Every row gives one point. Two turns around zero, p and q, are shown by what they do to some points. Write where each new point lands after one turn and then the other. Backwards means that the second turn is done in reverse. Each puzzle has new turns, and all numbers are rounded.

Turn p:
1  4 => 4  0
14  -53 => -48  -26
-16  -7 => -11  14
1  56 => 55  12
Turn q:
-56  -12 => -4  -57
16  27 => -21  23
2  -8 => 8  0
35  33 => -22  43
2  -40 => 39  -9
Where do these land?
p, then q: 30  -34 => 28  -36
p, then q: -14  58 => -11  59
q, then p: -4  7 => -4  7
p, then q: 25  -14 => 24  -15
p, then q: -37  -17 => -38  -15

Turn p:
11  19  -46  -23 => -24  5  -2  50
24  25  32  -17 => 9  49  1  -7
-63  -34  14  28 => -11  -55  -13  -53
-13  -37  -14  -2 => 10  -35  -20  4
42  27  14  15 => 17  36  36  6
Turn q:
-13  -25  74  26 => 56  42  -14  42
43  39  11  -18 => 34  -33  5  -39
7  -15  -29  -17 => -26  -24  11  7
-28  9  -33  -33 => -38  4  37  -16
32  -26  -41  -11 => -29  -50  -3  14
-44  4  23  30 => 3  56  -13  5
2  14  -5  24 => -2  6  -24  -14
Where do these land?
q, then p backwards: 21  -15  -44  21 => -44  -9  -27  -19
q, then p: -28  -7  -30  18 => -42  -13  -1  -12
q, then p backwards: -17  -8  10  -35 => 21  20  -8  27
p, then q backwards: 5  -18  14  9 => 14  14  14  -3
p, then q: 30  47  86  1 => 44  -14  46  -79
q, then p: -11  1  -36  -14 => -16  -11  -24  -26

Turn p:
51  -6  47  24  0  32  28  39 => 27  36  -10  36  -50  -35  30  25
-14  -9  -7  -17  15  -57  -30  -15 => 5  -13  -6  -55  32  -8  -14  -25
-3  11  -57  -17  -23  -22  1  -11 => -45  -12  -12  -16  2  31  -6  -35
-24  -11  39  3  2  66  -39  11 => 10  -5  44  20  -8  -18  -30  67
22  15  37  45  10  37  20  -17 => 40  35  -11  52  -4  3  -3  23
34  -11  -6  30  31  37  13  13 => 27  33  3  9  -35  26  20  25
10  10  -29  -27  -32  -37  -16  -24 => -32  -17  -27  -22  2  3  -30  -40
-21  -12  -31  -58  -3  -34  10  -32 => -12  -65  -10  -27  13  18  -3  -39
-12  0  -15  2  -15  -10  38  -5 => -16  -12  -17  17  13  12  26  -13
-34  46  60  1  50  17  -46  51 => 34  32  94  1  17  -52  -13  10
-8  -32  -37  15  -36  -29  20  -11 => -39  -10  -48  -15  18  19  21  2
Turn q:
20  -25  -46  -10  66  -5  7  16 => -63  -26  1  34  13  1  44  5
7  28  52  39  20  -23  20  -37 => 53  -23  24  8  -49  -14  20  -26
9  -19  -9  5  -35  -27  1  1 => 1  1  -9  21  1  -17  -40  7
-55  7  -12  -16  -34  4  -34  28 => 20  44  -20  -15  58  0  -10  12
20  -32  -8  -6  36  21  18  47 => -47  -9  36  19  11  34  13  20
20  -34  -52  28  18  23  28  4 => -59  17  -7  41  -25  21  6  -6
-36  -9  14  -30  -46  5  -14  -28 => 13  32  -5  -43  15  -33  -33  -10
28  60  32  1  4  -5  47  -8 => 37  -25  8  -16  -60  4  21  36
-12  25  29  -9  -29  6  -72  -23 => 46  -11  -29  -47  34  4  -21  -37
Where do these land?
p, then q: -20  -31  54  46  -8  18  29  -1 => -3  -16  8  67  -7  29  21  37
q, then p: -46  34  -44  17  -21  -37  -47  -1 => 7  44  -5  -27  -15  65  13  -46
p, then q: 45  54  8  -6  -24  -10  17  -24 => 18  5  -57  11  -23  -11  -7  -46
p, then q: -16  16  -27  -17  -2  -49  18  -15 => -32  9  1  -18  -16  -34  26  -32
q, then p: -9  13  19  -25  20  41  30  5 => -4  -34  18  35  -13  -32  15  -11
p, then q: -8  -5  -14  -3  22  25  -49  -32 => -6  -21  6  -33  39  37  -11  -12
p, then q: 47  -17  43  37  39  53  34  33 => 33  -15  -12  30  -51  46  -39  61
p, then q: -1  -11  35  6  14  -17  -36  33 => 21  -41  6  -2  16  -24  1  36
q, then p: 29  -35  -47  -20  7  -18  -25  -8 => -7  -9  12  -38  50  31  10  21
p, then q backwards: -21  -18  -28  -34  -47  -5  31  9 => 45  -11  -33  -17  48  0  -8  -11

Turn p:
-31  -16  16  -33  -3  6  -13  18  -11  -19  56 => 52  28  -8  11  1  27  18  26  -9  -21  -28
31  29  42  -14  3  4  23  -54  9  -9  -15 => -26  -38  -48  -25  4  -2  23  -29  -10  -31  15
-25  9  22  -7  2  20  29  -47  7  -15  -29 => -10  -18  -13  -5  -5  3  52  -44  -18  1  12
20  -47  -19  -22  -17  20  4  17  -27  -19  25 => 64  19  -8  16  3  -8  -16  1  25  -8  19
0  -36  -7  32  -27  5  -15  47  6  -20  48 => 51  13  11  -3  -31  32  -31  40  19  23  -1
-6  15  -12  26  4  -32  4  17  -6  97  -41 => -85  38  53  -6  9  -3  -34  -20  17  -5  -2
10  -3  -17  3  1  48  -25  20  20  -17  32 => 33  5  -34  22  -18  6  -28  9  -7  32  -21
-4  31  13  4  3  0  -26  -78  5  -28  -17 => -13  -43  -26  -34  -16  -40  44  -20  -18  -2  -28
-1  -17  -14  26  40  -13  -6  27  -10  -5  18 => 8  -13  33  34  -17  1  -23  27  -3  -8  -5
-10  17  16  7  -7  14  -28  33  -18  -13  -9 => 19  -4  15  -17  19  14  -22  -2  -27  15  -21
9  -22  10  -36  20  -38  12  -38  36  -15  -39 => -26  -1  -15  -4  -1  -40  44  15  -26  -20  51
7  39  -50  13  -19  -34  42  39  -9  63  -29 => -69  17  38  11  51  12  -26  -3  57  22  10
Turn q:
-7  10  -64  -17  -1  35  -46  -2  10  -3  -1 => 22  55  22  33  -24  7  13  -33  26  -2  -21
-16  -27  23  -58  16  5  -3  1  1  -10  34 => 0  -1  -2  -46  14  29  36  -25  -8  -35  -12
-27  30  25  -2  17  2  -10  39  -19  -7  -30 => -19  40  -37  -3  23  -8  -4  -6  -29  16  18
-4  -5  -10  1  24  -18  -25  -30  -9  -50  0 => 1  -13  -19  17  -12  10  -24  -42  -16  -17  -35
2  23  -37  33  45  18  10  -36  -13  7  -21 => 38  16  -1  29  -20  7  -62  -4  2  -8  22
31  21  42  -33  -6  -42  -25  2  26  40  40 => 21  -39  23  -30  46  -47  43  -29  -1  7  10
47  -30  51  8  -25  -29  25  -51  16  64  -19 => -11  -84  49  8  50  -2  -7  27  20  -5  44
13  42  -32  1  -34  16  1  4  -23  -17  -5 => 19  22  4  14  -11  10  -6  5  3  57  -24
-11  3  0  16  -25  -11  36  21  44  -31  -3 => -33  -8  14  -11  -45  -17  8  24  -33  14  -6
39  14  14  51  -32  34  32  45  9  -11  -18 => -31  20  17  -12  -1  -32  -33  68  3  38  -15
-50  -39  11  15  -21  24  -2  0  -33  0  26 => -28  0  -43  -21  -18  33  12  5  48  -8  4
-17  -41  -22  -15  42  -34  4  8  -9  18  -2 => 22  -8  -27  21  0  8  24  7  -14  -58  13
Where do these land?
p, then q backwards: 1  -35  40  1  16  -19  -46  -2  16  -7  31 => -2  -12  -29  7  36  2  52  28  18  -22  14
q, then p backwards: 15  6  -46  47  -4  -18  5  19  -16  19  13 => 18  -27  -46  -5  10  3  -18  -7  12  -28  39
p, then q: -18  52  0  37  -24  13  31  1  -16  27  -33 => -19  2  20  -13  -1  37  -10  -34  17  -34  56
p, then q: 7  -6  -5  -2  -5  39  43  -7  2  21  0 => 10  -10  23  0  -38  -1  -23  -19  30  4  8
p, then q: -19  17  2  29  -1  15  32  48  -27  28  -31 => -20  7  2  -31  21  4  -36  -40  36  -18  34
q, then p: 15  2  -15  20  -13  -29  -26  10  45  -61  17 => -13  4  50  -56  13  -22  33  -16  7  2  29
p, then q: 19  17  7  2  -20  56  8  15  -23  6  -32 => 30  -10  19  17  13  14  -22  -43  33  -25  9
p, then q: -13  -38  27  -35  45  0  27  -50  -23  -28  5 => 3  -51  -12  -14  -31  20  -38  35  -17  12  -52
p, then q: 10  -5  9  -35  35  1  -31  -52  -11  -16  16 => 4  -28  -20  42  -15  14  -6  23  -38  8  -38
p, then q: 45  -10  26  -29  -2  -57  -30  -1  42  -8  18 => 17  40  -36  -4  -15  -10  56  8  -33  7  -46
p, then q: -14  -28  -16  3  -32  -15  -18  -41  20  -16  21 => 8  -16  32  1  -5  -5  38  32  -29  29  2
p, then q: -17  -3  25  -48  61  21  -11  -9  28  11  6 => 16  5  -56  26  -25  18  -38  20  1  38  -15
p, then q: -5  15  -44  20  -43  22  14  32  -14  25  -80 => 26  -26  9  -23  27  -16  1  -58  24  -30  75
p, then q: -26  14  -12  -12  -13  -27  4  37  -24  -1  49 => -23  46  21  -12  17  -28  -29  19  -29  -7  3

Turn p:
71  2  -13  3  -46  29  3  43  29  15  -33  15  3  10 => 5  13  8  -53  25  -13  -22  -15  -40  -9  -73  13  22  19
20  -24  -16  25  12  -51  19  -13  -14  -42  21  -39  29  -4 => -27  -27  -16  -14  10  66  -5  -6  -10  20  48  22  14  -9
46  21  -17  -29  -39  33  22  45  24  61  24  3  46  15 => -36  17  57  -24  1  -46  7  -29  -64  8  -38  18  27  32
7  -36  41  19  -10  -66  20  7  -45  -6  -9  -16  39  -23 => 6  -47  9  0  -11  75  -6  -10  -16  -20  38  -3  -4  49
-46  12  -2  22  21  25  -30  -7  26  -11  16  29  -19  -34 => 10  30  -2  1  -26  -25  -13  51  17  -11  16  -19  -25  -38
-1  -8  -7  -22  23  -48  65  -15  -6  -33  -26  -20  26  -7 => 4  -25  -7  13  33  34  11  8  17  4  46  58  26  33
29  9  47  -18  -8  -37  17  -23  -16  -32  16  -30  18  -22 => -14  -64  21  13  0  45  -4  2  3  12  3  35  -24  8
-53  14  -12  15  19  47  -25  -14  -11  -14  -26  7  -16  -12 => 14  23  -21  2  -10  -19  38  39  37  -25  -2  -27  -4  -30
17  -31  3  -23  -30  39  13  11  -3  3  27  15  2  21 => 16  -12  17  -1  28  -27  12  -18  -51  8  -12  -13  -2  -13
41  -17  6  -21  9  -56  16  -15  -18  -8  12  28  30  -3 => 1  -58  13  -8  8  10  -37  -12  -2  22  33  8  21  31
-13  -2  -1  20  36  44  -19  -28  22  37  -22  -7  -28  9 => -20  40  -5  19  22  -24  -5  -2  39  -36  -16  -30  -3  -26
-67  19  0  11  7  14  -33  -24  38  -7  -14  9  -15  41 => 34  54  5  1  -16  -19  17  -13  57  2  10  -7  -18  -41
-33  36  14  41  43  26  -24  19  -25  -3  -6  13  -52  22 => 18  40  -20  45  -28  11  4  30  34  9  -33  -50  15  -25
-38  -1  -7  -16  38  21  -55  23  10  0  -17  -13  -34  3 => -2  46  -29  4  4  -18  17  21  36  20  -10  -39  -37  5
19  -1  -15  -14  -50  17  19  30  30  48  20  11  -37  -2 => 1  26  -6  8  -6  -47  -23  -26  -61  -10  -36  20  -9  9
2  5  -20  -12  -27  -39  -7  -37  -42  -8  15  -6  8  -17 => -12  -57  -27  -8  -35  1  9  -19  2  2  26  13  1  0
Turn q:
-11  -20  -11  -22  -24  -36  -4  3  -24  -7  -3  -25  8  -20 => -19  -7  23  35  -6  6  16  12  5  12  -6  -27  -32  -13
53  -25  -6  -2  -20  -28  69  23  -7  -3  -16  19  -16  46 => -20  27  26  -11  -65  5  37  -26  -2  42  -17  14  20  45
-24  37  16  4  -26  97  -26  -10  -16  -9  -10  11  58  43 => -56  -36  -1  -59  29  -53  -21  -4  -7  -41  26  50  19  -41
4  37  14  15  9  -23  -28  10  -13  25  -17  -3  -17  16 => 19  13  0  1  22  -10  -6  20  -28  11  -36  31  -14  4
-22  -16  17  25  14  -30  24  -24  -13  -14  13  -5  -17  -29 => 32  30  -14  16  -8  -8  21  -13  25  -10  5  -25  -34  -2
-29  0  8  4  -3  5  3  8  55  1  -10  -54  -19  56 => 9  37  46  -46  15  45  -18  -11  3  3  -15  9  13  -41
-4  -4  5  4  -32  -27  -19  4  13  -21  62  -6  5  -25 => 34  -16  30  3  -15  -3  2  38  -3  -9  39  -36  -22  -1
67  -9  -9  -18  -13  -27  24  -29  -16  -15  1  -13  -24  48 => -7  1  47  2  -39  22  43  -4  11  -16  -35  25  9  49
-7  -4  12  -16  17  -26  -26  -8  50  -13  17  27  67  -4 => 23  -50  24  -10  34  0  -30  -38  -11  11  40  -23  -18  22
0  6  -62  -14  4  17  29  -12  13  -22  2  18  2  14 => -31  19  18  19  1  0  -12  -15  15  -16  23  -6  50  26
-22  -13  -6  -14  -17  26  -7  -25  -9  54  18  4  -1  -28 => -18  -7  -37  20  -12  22  -8  5  -35  -36  21  -4  -15  -25
-6  -23  13  -13  -13  -26  2  -9  -3  -18  -11  29  -33  -32 => 24  -6  -6  39  -41  -10  -13  -11  18  6  -13  -15  -13  -4
40  -18  -50  43  -27  -24  -22  -9  -20  43  -21  7  -24  -23 => -19  21  -26  44  -23  32  -11  49  1  15  5  40  -32  41
-23  -6  11  -11  -10  89  -26  2  6  1  -6  -28  -23  3 => -22  -15  -26  -34  -1  14  -23  21  16  -36  -10  11  33  -65
-29  1  17  0  83  -9  15  48  -23  -11  9  18  -25  -8 => 26  29  -45  -14  25  -34  0  -12  -2  20  -45  -61  19  12
-20  4  17  10  78  50  -22  18  27  -19  -10  -4  82  -28 => -2  -46  -48  -45  92  -12  -14  -32  26  16  30  -24  12  -8
36  54  14  6  -21  -28  15  8  -19  29  -18  6  -23  -29 => 29  6  -11  42  -10  -15  38  22  -33  27  -10  44  4  2
Where do these land?
q, then p backwards: 20  29  15  55  8  5  -8  15  -23  13  -1  8  -28  36 => -3  23  -32  -16  -22  10  6  42  41  -12  -32  9  -6  -24
q, then p: 55  0  3  -2  -15  -25  45  27  3  36  -13  -7  12  -53 => -14  14  7  27  -4  -19  2  -28  -61  -44  4  -6  56  -6
q, then p: 30  18  35  -55  -4  37  17  -33  1  14  -35  -10  -6  3 => 35  -37  4  -27  31  -8  2  22  -4  -54  39  3  22  -8
q, then p: -53  -6  -38  17  28  2  -60  -16  -36  26  5  16  -15  -15 => -7  39  -62  -20  -23  26  8  30  36  41  -12  -25  -2  -13
p, then q: 28  -5  3  -57  -2  -21  53  5  -20  -20  -20  -76  -8  0 => -33  57  -49  -27  -13  -13  -35  -56  3  -20  -3  -2  15  41
q, then p backwards: 28  0  -31  65  8  39  14  -23  51  -13  -26  -8  25  5 => -9  -4  -32  -1  31  -63  21  -23  39  -23  -42  -20  32  9
q, then p: 15  -1  -23  -5  -18  3  -44  -34  -18  -19  26  37  5  54 => 66  -7  4  -12  1  29  8  -19  19  46  0  -22  -32  -5
q, then p: -46  -23  33  33  6  -34  -42  11  9  -15  -37  7  -18  -18 => -30  16  -43  -12  -8  -18  -54  -3  27  -11  -43  -6  -31  11
q, then p: -7  -58  9  -31  7  2  39  33  -6  26  68  22  -7  4 => -28  -25  -24  4  -5  11  82  -44  -29  0  -12  30  -17  -6
p, then q: -24  31  -13  -32  19  -12  -12  -28  34  -21  -17  -13  -31  15 => 41  19  -5  25  -3  24  -37  -11  -23  17  27  14  21  22
q, then p backwards: -10  3  -12  13  34  -10  -70  26  -2  -19  2  -20  19  -27 => 33  -33  23  -25  49  16  -15  -2  6  -36  -17  20  -20  -21
q, then p: -23  -17  4  -5  18  -13  5  -2  -8  18  44  14  46  37 => -5  -29  -22  47  6  7  37  -20  21  32  6  -2  -20  -9
q, then p backwards: -13  17  -13  -53  -37  13  48  29  6  -7  -39  -1  -16  -3 => 9  49  -19  21  9  16  21  -14  -16  13  55  -5  4  47
q, then p: -19  -4  3  11  10  -5  17  -3  -7  -38  27  27  14  -16 => -24  -2  -3  4  -4  23  -16  -28  1  27  14  30  -14  -10
q, then p: 19  16  25  45  -59  20  -1  -8  17  19  16  2  8  -22 => 16  -23  -1  4  -21  -33  -32  14  -67  24  0  -5  1  0
